Every row gives one point. Each copy is the shape, with its points in the same order, turned, moved and blurred by noise. Some copies are also mirrored. Which?

Shape (6 x 3):
[[-0.24 -0.12  0.32]
 [-0.43 -0.24 -0.01]
 [ 0.42 -0.23 -0.19]
 [ 0.48 -0.04  0.07]
 [-0.44  0.08  0.07]
 [ 0.10 -0.16 -0.26]]
Copy 1 (6 x 3):
[[ 0.14  0.51  0.27]
 [-0.17  0.57 -0.04]
 [ 0.47  0.15 -0.33]
 [ 0.61  0.06 -0.14]
 [-0.28  0.38  0.18]
 [ 0.16  0.24 -0.35]]
Copy 1 is: mirrored
Copy 2, 6 rows:
[[ 0.02  0.29 -0.11]
 [-0.34  0.21  0.03]
 [ 0.06 -0.52 -0.24]
 [ 0.33 -0.38 -0.25]
 [-0.09  0.29  0.23]
 [-0.13 -0.32  0.00]]
Copy 2 is: mirrored

Shape:
[[ 0.05  0.37  0.48 -0.11 -0.06  0.12]
 [ 0.19  0.22 -0.10 -0.17  0.00  0.03]
 [ 0.12 -0.36  0.05 -0.28 -0.18  0.16]
 [-0.35  0.38 -0.09  0.21 -0.41  0.18]
 [-0.18  0.37 -0.06 -0.34  0.24 -0.01]
 [-0.12  0.21  0.04 -0.39 -0.15  0.73]
 [ 0.15  0.25 -0.07  0.24  0.28  0.28]
 [ 0.04 -0.78  0.28  0.71  0.20  0.08]
 [ 0.11  0.24  0.07 -0.35  0.08  0.35]
 [-0.01 -0.33  0.03  0.06  0.14 -0.05]]
Copy 1, 10 rows:
[[ 0.10  0.05  0.43 -0.32 -0.21 -0.17]
 [ 0.39  0.01  0.02 -0.08  0.00 -0.02]
 [ 0.25  0.12  0.38  0.05  0.14  0.45]
 [ 0.06  0.27  0.02  0.18 -0.68  0.00]
 [ 0.23  0.25 -0.15 -0.37 -0.07 -0.02]
 [ 0.29  0.09  0.30 -0.44 -0.45  0.44]
 [ 0.20 -0.36 -0.16 -0.13 -0.18  0.09]
 [-0.56 -0.59  0.18  0.61  0.13  0.39]
 [ 0.36 -0.08  0.16 -0.35 -0.10  0.19]
 [-0.14 -0.10  0.08  0.18  0.21  0.31]]
Copy 1 is: mirrored
Copy 2, 10 rows:
[[-0.35 -0.21  0.43 -0.25  0.22  0.21]
 [-0.14  0.26  0.06 -0.26  0.14  0.03]
 [-0.42  0.06 -0.15 -0.29 -0.35 -0.11]
 [-0.15  0.00 -0.18  0.19  0.18  0.59]
 [-0.18  0.03  0.00 -0.33  0.51 -0.04]
 [-0.91  0.09 -0.16 -0.15  0.20  0.32]
 [-0.30  0.28  0.22  0.24  0.30 -0.15]
 [-0.23 -0.28  0.06  0.62 -0.54 -0.60]
 [-0.56  0.16  0.08 -0.31  0.29  0.07]
 [-0.17 -0.10 -0.03  0.06 -0.11 -0.32]]
Copy 2 is: mirrored
Copy 3:
[[-0.39  0.19  0.32  0.36 -0.16  0.08]
 [-0.05  0.33 -0.01  0.05  0.01  0.10]
 [ 0.15 -0.22  0.05 -0.11 -0.18  0.21]
 [-0.45  0.01 -0.23  0.25  0.06 -0.46]
 [-0.46  0.41 -0.06 -0.15 -0.02  0.18]
 [-0.32 -0.04 -0.46  0.32 -0.47  0.23]
 [-0.20  0.25 -0.14  0.37  0.34  0.23]
 [ 0.03 -0.74  0.32  0.21  0.82  0.32]
 [-0.21  0.24 -0.11  0.17 -0.22  0.32]
 [-0.09 -0.18  0.14 -0.14  0.29  0.23]]
Copy 3 is: only turned

Shape (13 x 8):
[[-0.01 -0.12  0.29  0.14 -0.03  0.15  0.57  0.30]
 [ 0.04 -0.10 -0.16  0.39  0.16  0.06  0.07 -0.28]
 [-0.13 -0.41 -0.41  0.37  0.12 -0.18 -0.23 -0.35]
 [ 0.26  0.12 -0.02  0.25  0.30 -0.53 -0.10  0.29]
 [-0.30  0.09 -0.06  0.27 -0.76  0.22  0.11 -0.24]
 [-0.42 -0.22 -0.02 -0.06 -0.13  0.03 -0.12  0.45]
 [-0.30 -0.32 -0.09  0.22  0.22  0.33 -0.23  0.05]
 [ 0.09  0.37 -0.16 -0.10  0.34 -0.62  0.39 -0.21]
 [ 0.08 -0.38  0.03  0.13  0.16 -0.43  0.05 -0.37]
 [-0.09  0.48  0.41  0.26  0.09 -0.06 -0.30  0.38]
 [-0.31 -0.20  0.19 -0.07  0.59 -0.29  0.11  0.22]
 [ 0.33  0.20 -0.15 -0.23  0.43 -0.22  0.51 -0.04]
 [ 0.07  0.11  0.36 -0.22 -0.01  0.29  0.08 -0.32]]
Copy 1, 13 rows:
[[-0.32 -0.10  0.42  0.02 -0.08  0.48  0.26  0.19]
 [ 0.19  0.02 -0.21  0.01  0.43  0.29  0.39  0.08]
 [ 0.39 -0.14 -0.43  0.26  0.43 -0.02  0.52  0.16]
 [ 0.23 -0.38  0.06  0.09  0.48  0.22 -0.24  0.55]
 [-0.24  0.01 -0.26  0.21  0.17  0.26  0.15 -0.74]
 [ 0.08  0.05 -0.03  0.46 -0.29  0.08 -0.08  0.12]
 [ 0.45  0.27 -0.14  0.16 -0.07  0.23  0.36  0.13]
 [-0.31 -0.02  0.02 -0.29  0.68 -0.22 -0.15  0.52]
 [ 0.18 -0.31  0.03  0.01  0.41 -0.25  0.41  0.23]
 [ 0.41  0.15  0.40  0.22  0.28  0.40 -0.50  0.04]
 [ 0.22  0.14  0.30  0.15  0.04 -0.13  0.10  0.66]
 [-0.26 -0.10  0.03 -0.48  0.32  0.07 -0.03  0.66]
 [ 0.10  0.08  0.27 -0.47  0.09  0.06  0.06 -0.23]]
Copy 1 is: mirrored
Copy 2, 13 rows:
[[-0.10 -0.18  0.27 -0.49 -0.15  0.02 -0.25  0.12]
 [ 0.26  0.00  0.07  0.05  0.29 -0.01 -0.28 -0.02]
 [ 0.34 -0.10 -0.44  0.19  0.41 -0.18 -0.25  0.14]
 [ 0.33 -0.54  0.27 -0.01  0.32 -0.16  0.20  0.52]
 [ 0.15  0.75 -0.20 -0.35 -0.12 -0.21 -0.20  0.32]
 [-0.23 -0.14 -0.21  0.02 -0.33 -0.12 -0.03  0.45]
 [-0.15  0.00 -0.18  0.40  0.01 -0.02 -0.39  0.12]
 [ 0.31 -0.27  0.14 -0.38  0.50  0.01  0.64 -0.08]
 [ 0.49 -0.28 -0.25 -0.18  0.17 -0.26 -0.08 -0.07]
 [ 0.07  0.02  0.63  0.28 -0.19 -0.21  0.28  0.42]
 [-0.20 -0.60  0.09  0.07 -0.02 -0.17  0.20 -0.10]
 [ 0.20 -0.44  0.18 -0.43  0.32  0.41  0.30 -0.12]
 [ 0.32  0.19  0.17 -0.09 -0.28  0.27 -0.04 -0.22]]
Copy 2 is: mirrored

Shape (14 x 9):
[[ 0.41  0.03  0.60 -0.24  0.39 -0.10  0.44 -0.11 -0.46]
 [ 0.65 -0.24  0.12  0.30  0.04  0.24  0.13 -0.04 -0.44]
 [ 0.06  0.09  0.10  0.18  0.28 -0.03 -0.21  0.04 -0.52]
 [-0.46  0.22  0.45 -0.09  0.02 -0.21  0.10  0.03  0.00]
 [-0.06 -0.19  0.17  0.33 -0.19  0.35  0.10  0.05 -0.33]
 [ 0.26  0.14 -0.39 -0.40  0.10  0.02  0.23  0.02  0.12]
 [ 0.01 -0.34 -0.55 -0.06  0.16 -0.17 -0.15 -0.10  0.31]
 [-0.07 -0.62  0.34 -0.23  0.00  0.57  0.26  0.04 -0.56]
 [-0.13  0.44  0.11  0.16 -0.03  0.28  0.36 -0.15  0.30]
 [ 0.10 -0.10  0.04 -0.41 -0.12  0.23  0.06 -0.32  0.02]
 [-0.26 -0.01  0.26 -0.06  0.25  0.16  0.01  0.38 -0.04]
 [ 0.09  0.10  0.29  0.05 -0.21 -0.51  0.30 -0.08 -0.80]
 [ 0.22 -0.17 -0.20 -0.16  0.13 -0.07  0.38 -0.25 -0.61]
 [-0.05  0.34  0.14  0.56 -0.07  0.00  0.09 -0.29  0.00]]
Copy 1 (14 x 9):
[[-0.13 -0.33 -0.09 -0.63 -0.11 -0.37  0.15 -0.28 -0.49]
 [ 0.21 -0.02 -0.62 -0.02 -0.14 -0.39 -0.05 -0.02 -0.56]
 [-0.41 -0.39 -0.28  0.17  0.02 -0.06  0.00 -0.13 -0.29]
 [-0.41 -0.02  0.54 -0.08 -0.14  0.09 -0.06 -0.20 -0.16]
 [-0.20  0.27 -0.23  0.24 -0.23 -0.04 -0.16 -0.02 -0.56]
 [ 0.19  0.06 -0.15 -0.27  0.27  0.06  0.05  0.15  0.23]
 [ 0.24 -0.22 -0.04  0.19  0.31  0.32 -0.22  0.57  0.03]
 [-0.37  0.32 -0.48 -0.42 -0.02  0.09 -0.39  0.02 -0.84]
 [ 0.09  0.30  0.18 -0.01 -0.41  0.24  0.21 -0.13  0.05]
 [ 0.12  0.13 -0.11 -0.32  0.04  0.25 -0.36 -0.17 -0.11]
 [-0.60  0.04  0.04 -0.11 -0.20  0.06 -0.11  0.22 -0.15]
 [-0.19 -0.06  0.10  0.05  0.40 -0.44  0.14 -0.55 -0.58]
 [ 0.09 -0.10 -0.31 -0.20  0.46  0.01  0.15 -0.17 -0.53]
 [ 0.11 -0.04  0.10  0.46 -0.36  0.05  0.16 -0.24 -0.25]]
Copy 1 is: mirrored
Copy 2 (14 x 9):
[[-0.60  0.44  0.76  0.24 -0.37  0.09  0.00 -0.12 -0.02]
 [-0.49  0.31  0.35 -0.22 -0.10  0.36 -0.40  0.17 -0.49]
 [-0.44  0.07  0.26  0.19  0.27 -0.19 -0.33  0.16 -0.10]
 [ 0.06  0.05  0.35  0.11  0.23 -0.19  0.02 -0.22  0.61]
 [-0.17  0.25  0.26 -0.47  0.18  0.01 -0.50  0.00 -0.02]
 [-0.08  0.43 -0.16  0.04 -0.07  0.01  0.44  0.22 -0.20]
 [-0.14 -0.36 -0.33 -0.25  0.14 -0.09  0.31  0.02 -0.33]
 [-0.33  0.45  0.69 -0.70  0.07 -0.32 -0.12 -0.22 -0.20]
 [ 0.01  0.54 -0.23 -0.03  0.23  0.27 -0.10 -0.18  0.38]
 [ 0.06  0.39  0.12 -0.21 -0.03 -0.03  0.21 -0.37 -0.19]
 [-0.23  0.14  0.44 -0.16  0.53 -0.16  0.11  0.02  0.21]
 [-0.17  0.20  0.57  0.18 -0.47 -0.33 -0.48  0.24  0.11]
 [-0.52  0.39  0.22 -0.14 -0.37 -0.35 -0.13  0.09 -0.34]
 [-0.10  0.16 -0.19  0.13  0.06  0.26 -0.54 -0.16  0.30]]
Copy 2 is: only turned
Copy 3:
[[ 0.35  0.08  0.33 -0.13  0.27 -0.26 -0.21  0.17  0.85]
 [ 0.10  0.17  0.00  0.44 -0.28 -0.45 -0.20 -0.07  0.55]
 [-0.19  0.06 -0.14  0.05 -0.22  0.12 -0.28  0.23  0.55]
 [-0.10  0.04  0.19 -0.33  0.31  0.27 -0.11  0.34  0.00]
 [-0.26  0.44  0.10  0.24 -0.15 -0.21 -0.01  0.15  0.10]
 [ 0.36 -0.12 -0.43 -0.26  0.00 -0.20  0.32 -0.12  0.16]
 [-0.10 -0.12 -0.66  0.01  0.13  0.11  0.12 -0.50 -0.01]
 [-0.46  0.45  0.26  0.13  0.17 -0.48  0.40  0.07  0.61]
 [ 0.43  0.38  0.10 -0.16 -0.05  0.18  0.12  0.10 -0.23]
 [ 0.02  0.00  0.14 -0.25 -0.04 -0.15  0.32 -0.30  0.18]
 [-0.13  0.08 -0.06  0.10  0.24  0.21  0.24  0.41  0.22]
 [-0.17  0.04  0.11 -0.33  0.02 -0.48 -0.70  0.32  0.39]
 [-0.04  0.27 -0.26 -0.29 -0.02 -0.49 -0.16 -0.12  0.60]
 [ 0.17  0.37  0.06  0.02 -0.26  0.23 -0.42  0.02 -0.13]]
Copy 3 is: mirrored

Shape:
[[ 0.02 -0.40 -0.44 -0.27  0.13  0.18  0.35  0.31 -0.27  0.45  0.47  0.02]
 [-0.30  0.45  0.25  0.39  0.11 -0.10  0.19  0.01  0.19  0.14 -0.41  0.07]
 [-0.10  0.05  0.09  0.49  0.23 -0.43  0.19 -0.04  0.20 -0.46 -0.22  0.04]
 [ 0.06  0.33  0.04  0.43 -0.49  0.01 -0.38  0.19  0.17 -0.11 -0.29  0.08]
 [-0.02 -0.05 -0.27  0.24 -0.46  0.21 -0.52 -0.02 -0.18  0.15  0.11 -0.65]
 [-0.40  0.27  0.07  0.17 -0.03 -0.48  0.08 -0.12  0.24 -0.19 -0.32  0.11]
 [ 0.12 -0.09 -0.46 -0.24  0.03  0.34  0.02 -0.28 -0.36  0.08  0.09 -0.40]
 [-0.48 -0.18 -0.27  0.07  0.40  0.32 -0.24  0.20  0.41 -0.02  0.05  0.27]
 [ 0.13 -0.31 -0.27 -0.07  0.27  0.12  0.25  0.29 -0.04  0.36 -0.09 -0.48]
 [ 0.03  0.10  0.47  0.16 -0.33  0.09 -0.48  0.05  0.02 -0.21 -0.50  0.02]
 [-0.16  0.13  0.25  0.76  0.02 -0.12 -0.28 -0.17  0.01 -0.01 -0.38  0.31]
 [ 0.45  0.07 -0.46  0.11 -0.28  0.52 -0.42 -0.03  0.14  0.17  0.07 -0.19]
 [-0.24 -0.06  0.25  0.23  0.26 -0.01  0.21 -0.19  0.52  0.00  0.34  0.11]
 [ 0.19 -0.14 -0.27 -0.24  0.43 -0.28 -0.02  0.05 -0.03  0.56  0.22 -0.16]
 [ 0.14  0.61  0.20  0.44 -0.14  0.13 -0.55  0.18 -0.18 -0.20 -0.04 -0.20]]
Copy 1 (15 x 12):
[[-0.42  0.23 -0.02  0.42 -0.62  0.21  0.09  0.37  0.45  0.20  0.26  0.27]
 [ 0.00  0.03 -0.02  0.22  0.26 -0.35  0.11 -0.35 -0.44  0.17  0.22 -0.14]
 [ 0.38 -0.24  0.02  0.06  0.11 -0.14  0.23 -0.55 -0.17 -0.22  0.48  0.05]
 [ 0.35 -0.06  0.08 -0.01  0.51  0.12  0.05  0.21 -0.24  0.08  0.27 -0.55]
 [-0.32 -0.40 -0.14 -0.30  0.08  0.36  0.23  0.61 -0.05 -0.01 -0.11 -0.27]
 [ 0.23 -0.17 -0.24  0.22  0.18 -0.24 -0.22 -0.44 -0.24 -0.16  0.27 -0.17]
 [-0.26  0.04 -0.19 -0.09 -0.49  0.43  0.08  0.30 -0.14 -0.04 -0.22  0.19]
 [-0.26 -0.22  0.23  0.33  0.17  0.50 -0.32 -0.21 -0.02  0.33  0.43  0.28]
 [-0.39  0.03  0.17  0.38 -0.30  0.23  0.45  0.01  0.23  0.11 -0.24  0.15]
 [ 0.32  0.00  0.32 -0.22  0.61 -0.10 -0.12  0.21 -0.29 -0.14 -0.04 -0.20]
 [ 0.34 -0.38  0.23 -0.06  0.26 -0.32  0.04  0.00 -0.52  0.28  0.43 -0.06]
 [ 0.07 -0.02 -0.04 -0.09 -0.01  0.73  0.18  0.50 -0.04  0.43 -0.15 -0.26]
 [-0.09 -0.02 -0.12 -0.16  0.10 -0.08 -0.04 -0.51  0.23  0.38  0.46  0.25]
 [-0.05 -0.08 -0.30  0.52 -0.25  0.04  0.26  0.16  0.37  0.32 -0.18  0.45]
 [ 0.21  0.04 -0.19 -0.13  0.65  0.13  0.39  0.39 -0.53  0.00  0.22 -0.11]]
Copy 1 is: only turned
Copy 2:
[[ 0.13  0.58 -0.35 -0.38  0.15 -0.28 -0.16  0.21  0.09  0.35  0.18  0.54]
 [ 0.30 -0.25  0.05  0.30  0.19  0.65  0.33 -0.26 -0.11  0.17  0.19 -0.11]
 [ 0.07  0.13  0.12  0.29  0.33  0.43  0.29 -0.17 -0.01 -0.28 -0.31 -0.37]
 [-0.31 -0.44 -0.02  0.23 -0.29  0.50 -0.04 -0.28 -0.24 -0.03 -0.12  0.04]
 [ 0.16 -0.24 -0.13 -0.33 -0.55 -0.12 -0.52 -0.30 -0.23  0.20 -0.21 -0.11]
 [-0.07 -0.22  0.16  0.30  0.22  0.40  0.32 -0.13  0.23  0.02  0.11 -0.45]
 [ 0.40  0.35  0.19 -0.43 -0.39 -0.14 -0.26  0.11 -0.12  0.10  0.09  0.11]
 [ 0.04 -0.26 -0.44 -0.54  0.40  0.20  0.17  0.34 -0.04 -0.02  0.08 -0.08]
 [ 0.58  0.22 -0.08 -0.22  0.11 -0.01 -0.17  0.05  0.20  0.24 -0.21  0.45]
 [-0.12 -0.69  0.29  0.21 -0.25  0.09  0.27 -0.17 -0.36  0.05 -0.18  0.03]
 [-0.05 -0.45 -0.01  0.44  0.22  0.41  0.08 -0.25 -0.51 -0.24  0.14 -0.19]
 [ 0.00 -0.20 -0.02 -0.58 -0.46  0.19 -0.44 -0.17 -0.17 -0.17 -0.02  0.35]
 [ 0.05  0.04 -0.15 -0.33  0.44  0.19  0.44 -0.46  0.11 -0.15  0.17 -0.03]
 [ 0.28  0.23  0.23 -0.37  0.54 -0.05 -0.40 -0.06  0.19  0.31  0.05  0.29]
 [-0.14 -0.31  0.15 -0.14 -0.22  0.56 -0.11 -0.42 -0.59  0.31 -0.27 -0.14]]
Copy 2 is: mirrored
Copy 3:
[[-0.64 -0.08 -0.33  0.12  0.24 -0.33 -0.38  0.26 -0.57  0.34  0.25 -0.09]
 [-0.05  0.13  0.11  0.27 -0.27  0.27  0.38 -0.22  0.16 -0.30  0.55  0.09]
 [ 0.18 -0.10 -0.17  0.44  0.20  0.22  0.29  0.04  0.52 -0.07  0.22 -0.09]
 [ 0.56  0.11 -0.01 -0.20  0.03  0.03 -0.12 -0.09  0.14 -0.47  0.18  0.11]
 [ 0.47  0.14 -0.27 -0.35  0.20 -0.01 -0.17  0.22 -0.51 -0.28  0.00 -0.53]
 [-0.06  0.22 -0.01  0.08  0.05  0.35  0.25  0.09  0.56 -0.24  0.31 -0.06]
 [-0.15 -0.07 -0.22 -0.34  0.15 -0.06  0.07  0.08 -0.58  0.41 -0.07 -0.54]
 [-0.06 -0.03 -0.03  0.08  0.14  0.38  0.15  0.64 -0.24  0.24  0.26  0.48]
 [-0.31 -0.13 -0.29  0.41  0.07  0.13 -0.09 -0.02 -0.63  0.15 -0.10 -0.22]
 [ 0.40 -0.02  0.42 -0.12  0.14 -0.11  0.21  0.03  0.10 -0.53 -0.11  0.15]
 [ 0.33  0.03 -0.05  0.08  0.37  0.19  0.44 -0.08  0.19 -0.46  0.58  0.20]
 [ 0.50  0.08  0.00 -0.33  0.29  0.07 -0.36 -0.02 -0.56  0.24  0.02 -0.01]
 [-0.03 -0.03  0.28  0.34  0.30  0.40  0.01  0.34  0.04  0.22  0.59 -0.14]
 [-0.46  0.42 -0.29  0.44  0.54 -0.03 -0.09  0.06 -0.55  0.27  0.07 -0.17]
 [ 0.80  0.30  0.02 -0.02 -0.07 -0.32  0.15  0.07 -0.07 -0.31  0.19 -0.06]]
Copy 3 is: only turned
Copy 4 (15 x 12):
[[ 0.39  0.21  0.05 -0.10  0.43  0.08  0.28  0.63 -0.31  0.11 -0.07 -0.31]
 [-0.06  0.30  0.27  0.06 -0.14  0.20 -0.29 -0.42 -0.01  0.06  0.06  0.49]
 [-0.52 -0.01  0.32  0.40 -0.25  0.06  0.13 -0.41 -0.16 -0.11  0.02  0.30]
 [-0.15  0.02  0.02 -0.10 -0.35  0.21 -0.33 -0.63  0.19  0.39 -0.33 -0.09]
 [-0.19  0.19 -0.13 -0.15 -0.29 -0.15 -0.33  0.11  0.28  0.61  0.20 -0.69]
 [-0.28  0.19  0.15  0.15 -0.14 -0.09  0.06 -0.69  0.02 -0.06  0.17  0.31]
 [ 0.15  0.33 -0.36  0.04 -0.20 -0.17 -0.11  0.47 -0.21  0.08  0.17 -0.42]
 [-0.31  0.11 -0.26 -0.11  0.32  0.00  0.13  0.18  0.42  0.18 -0.15  0.50]
 [-0.19  0.54  0.08  0.14  0.30  0.22 -0.14  0.49 -0.32  0.20  0.02 -0.24]
 [-0.34 -0.21 -0.02 -0.18 -0.24 -0.01 -0.71 -0.51  0.05 -0.02 -0.26 -0.06]
 [-0.29 -0.38  0.19 -0.03 -0.32  0.21 -0.30 -0.47 -0.02  0.28  0.17  0.35]
 [ 0.03  0.18 -0.52 -0.09 -0.17  0.49 -0.24  0.16  0.27  0.53 -0.07 -0.53]
 [-0.03 -0.08  0.22  0.42  0.21  0.22  0.08 -0.10  0.34 -0.30  0.23  0.31]
 [-0.11  0.33 -0.03 -0.28  0.38  0.38  0.21  0.27 -0.25 -0.02  0.39 -0.25]
 [-0.28  0.05  0.19 -0.33 -0.80  0.28 -0.45 -0.23  0.37  0.08 -0.18 -0.13]]
Copy 4 is: mirrored
